Each row of a before or after table is a point. The points were changed in one or more steps. Then noise was added and the rows were shuffled. The steps act on columns, c1 being the first. Name the steps. A step turns or swaps two columns, mirrors them in a line or flattens them onto one, adds a multiple of one to another, or multiplies or shifts one. Angles are multiples of 10 degrees, from the lower column toward the higher: turns from -170 to 170, lines from 10 to 170 but not 90. Use the fewest steps. Two steps may share a column if one is a turn and the other turns, adds or multiplies; they go together, in the order done. Otherwise the lowest column goes first.

Before (8 x 3):
[[-0.07 -0.12  0.18]
 [ 0.27 -0.58 -0.10]
 [-0.43 -0.67  0.52]
 [ 0.45 -0.07 -0.88]
 [ 0.27 -0.84 -0.37]
 [-0.61 -1.08 -0.03]
 [ 0.31  0.11 -0.44]
 [-0.65 -0.45 -0.03]]
After (8 x 3):
[[-0.59 -0.78 -0.03]
 [-0.08 -0.08  0.20]
 [ 0.27 -0.60 -0.37]
 [-0.46 -0.46  0.54]
 [ 0.29  0.07 -0.46]
 [ 0.42 -0.04 -0.86]
 [ 0.25 -0.42 -0.09]
 [-0.65 -0.31 -0.03]]
Steps: multiply c2 by 0.7

Before (13 x 6):
[[-0.27 -1.08  0.09 -0.20 -0.36 -0.30]
 [-0.24  0.23  0.69  0.41  0.47 -0.17]
 [ 0.19 -0.70 -0.12 -0.30 -0.63 -0.37]
 [ 0.08  0.47  0.03  0.25  0.12 -0.31]
 [-0.11  0.39 -0.09  0.17  0.38 -0.53]
 [-0.58  0.37  0.52  0.51  0.00 -0.02]
 [-0.35  0.32 -0.21  0.13  0.17 -0.58]
 [-0.19  0.07  0.09  0.01  0.57 -0.22]
 [ 0.12 -1.03 -0.61  0.34 -0.29 -0.20]
 [-0.40 -1.06 -0.68 -0.25 -0.58 -0.14]
 [-0.09 -0.24 -0.40 -0.32 -0.20  0.16]
 [ 0.28 -0.53 -0.69 -0.34 -0.68  0.53]
 [ 0.13 -0.38 -0.45 -0.47 -0.26  0.75]]
After (13 x 6):
[[-0.10 -0.32 -0.45 -0.32  0.01 -0.11]
 [-0.30 -1.06  0.11 -0.22  0.01 -0.46]
 [ 0.05 -1.00 -0.59  0.31 -0.46 -0.33]
 [-0.53  0.37  0.55  0.53  0.88 -0.29]
 [ 0.13  0.42  0.07  0.33  0.02 -0.50]
 [ 0.24 -0.50 -0.70 -0.38 -1.08  0.43]
 [-0.46 -1.04 -0.62 -0.30  0.02 -0.32]
 [-0.11 -0.02  0.09  0.03  0.84 -0.40]
 [-0.36  0.36 -0.10  0.14  0.69 -0.74]
 [ 0.12 -0.40 -0.43 -0.45 -0.43  0.44]
 [-0.21  0.21  0.68  0.43  0.86 -0.30]
 [ 0.17 -0.68 -0.10 -0.31 -0.94 -0.60]
 [-0.16  0.36 -0.07  0.19  0.53 -0.75]]
Steps: add -1.5 times c1 to c5; shift c6 by -0.20

Before (11 x 9):
[[-0.42 -0.32 -0.04  0.13 -0.20 -0.55  0.11  0.26  0.16]
 [ 0.03 -0.65  0.04 -0.37 -0.28 -0.19 -0.15  0.74 -0.03]
 [ 0.00 -0.69 -0.38 -0.13 -0.19 -0.31 -0.45 -0.24 -0.08]
 [ 0.97  0.45 -0.19 -0.08 -0.18  0.80  0.00 -0.13  0.06]
 [-0.15 -0.57 -0.28 -0.17  0.40 -0.18 -0.33  0.55  0.34]
 [-0.04 -0.04  1.06  0.18 -0.07  0.08 -0.54  0.41  0.29]
 [ 0.28  0.23 -0.10 -0.06 -0.09 -0.65 -0.43  0.50  0.21]
 [-0.46  0.16 -0.02  0.23  0.69 -0.65 -0.36 -0.71 -1.88]
 [ 0.02 -0.71  0.91  0.11  0.39 -0.62 -0.08  0.33  0.05]
 [-0.24 -0.70 -0.17 -0.89 -0.09 -0.50 -0.09  0.12  0.33]
 [-0.44 -0.11 -0.17 -0.21  0.24 -0.49 -0.23  0.53  0.32]]
After (11 x 9):
[[-0.04 -0.04  1.09 -0.08  0.18 -0.18  0.28  0.39  0.12]
 [ 0.01 -0.65  0.03 -0.26 -0.36  0.00  0.25  0.74 -0.04]
 [ 0.00 -0.69 -0.38 -0.18 -0.13 -0.07  0.51 -0.23 -0.01]
 [ 0.97  0.44 -0.17 -0.17 -0.08 -0.23 -0.63 -0.13  0.10]
 [-0.17 -0.59 -0.20  0.40 -0.18 -0.05  0.36  0.55  0.39]
 [-0.41 -0.32  0.01 -0.22  0.13  0.18  0.35  0.27  0.17]
 [ 0.27  0.23 -0.05 -0.07 -0.07  0.03  0.79  0.50  0.21]
 [-0.47  0.17 -0.35  0.69  0.22  0.06  0.73 -0.71 -1.84]
 [ 0.03 -0.70  0.90  0.39  0.10  0.13  0.52  0.34 -0.10]
 [-0.43 -0.10 -0.10  0.25 -0.22  0.05  0.54  0.53  0.34]
 [-0.26 -0.71 -0.13 -0.09 -0.87  0.10  0.43  0.12  0.37]]
Steps: turn c3 and c9 by -10 degrees; swap c4 and c5; turn c6 and c7 by -130 degrees; multiply c6 by 0.4

Before (9 x 12):
[[-0.05  0.19  0.03 -0.83  0.44 -0.19 -0.47 -0.11  0.37  0.00 -0.93 -0.40]
 [ 0.57 -0.21 -0.11 -0.01  0.40  0.37 -0.13  0.19 -0.06  0.43  0.79 -0.77]
 [ 0.31  0.39  0.11  0.06  0.31 -0.35 -1.07  0.19 -0.29 -0.33 -0.13 -0.05]
 [ 0.15 -0.40 -0.41  0.04  0.16 -0.48 -0.27 -1.00  0.74  0.49  0.37  0.56]
 [ 0.37 -0.85  0.52  0.50 -0.26  0.11 -0.30 -0.48 -0.08  0.30  0.17  0.62]
 [ 0.06 -0.51  0.23 -0.14 -0.20  0.22 -0.09 -0.69  0.34 -0.84 -0.09  0.25]
 [-0.23  0.48 -0.41  0.25 -0.02 -0.20  0.49 -0.15 -0.64 -0.30 -0.10 -0.32]
 [-0.32  0.08 -0.39 -0.08  0.43  0.00 -0.32  0.04  0.11  0.28 -0.61  0.50]
 [ 0.40  0.30 -1.05  0.19  0.67 -0.50  0.71 -0.21  0.09  0.32 -0.07 -0.07]]
After (9 x 12):
[[ 0.38 -0.83  0.18  0.49 -0.54 -0.35 -0.20  0.50 -0.13  0.23  0.19  0.62]
 [ 0.40  0.28 -0.48  0.13  1.12 -0.54  0.49  0.09  0.05 -0.31  0.20 -0.07]
 [ 0.03  0.16 -0.43 -0.81  0.03 -0.02 -0.31 -0.51  0.37 -0.18  0.73 -0.40]
 [ 0.56 -0.21 -0.40 -0.01  0.29 -0.44 -0.05  0.42  0.06  0.61 -0.78 -0.75]
 [ 0.13 -0.40 -0.11  0.08  0.45 -0.80 -0.20  1.03  0.76 -0.26  0.38  0.55]
 [-0.34  0.03 -0.29 -0.09  0.45 -0.35 -0.23 -0.41  0.11  0.08  0.41  0.48]
 [ 0.09 -0.48  0.24 -0.10 -0.28  1.13 -0.11  0.53  0.41 -0.16  0.48  0.30]
 [-0.24  0.44  0.11  0.20  0.44  0.35  0.32  0.00 -0.66 -0.36  0.20 -0.33]
 [ 0.34  0.36 -0.27  0.03  0.00  0.30 -0.68 -0.26 -0.27 -0.43 -0.07 -0.03]]
Steps: mirror c3 and c5 in the line at 130 degrees; multiply c10 by 1.3; turn c6 and c10 by 70 degrees; multiply c7 by 0.7; turn c8 and c11 by -140 degrees
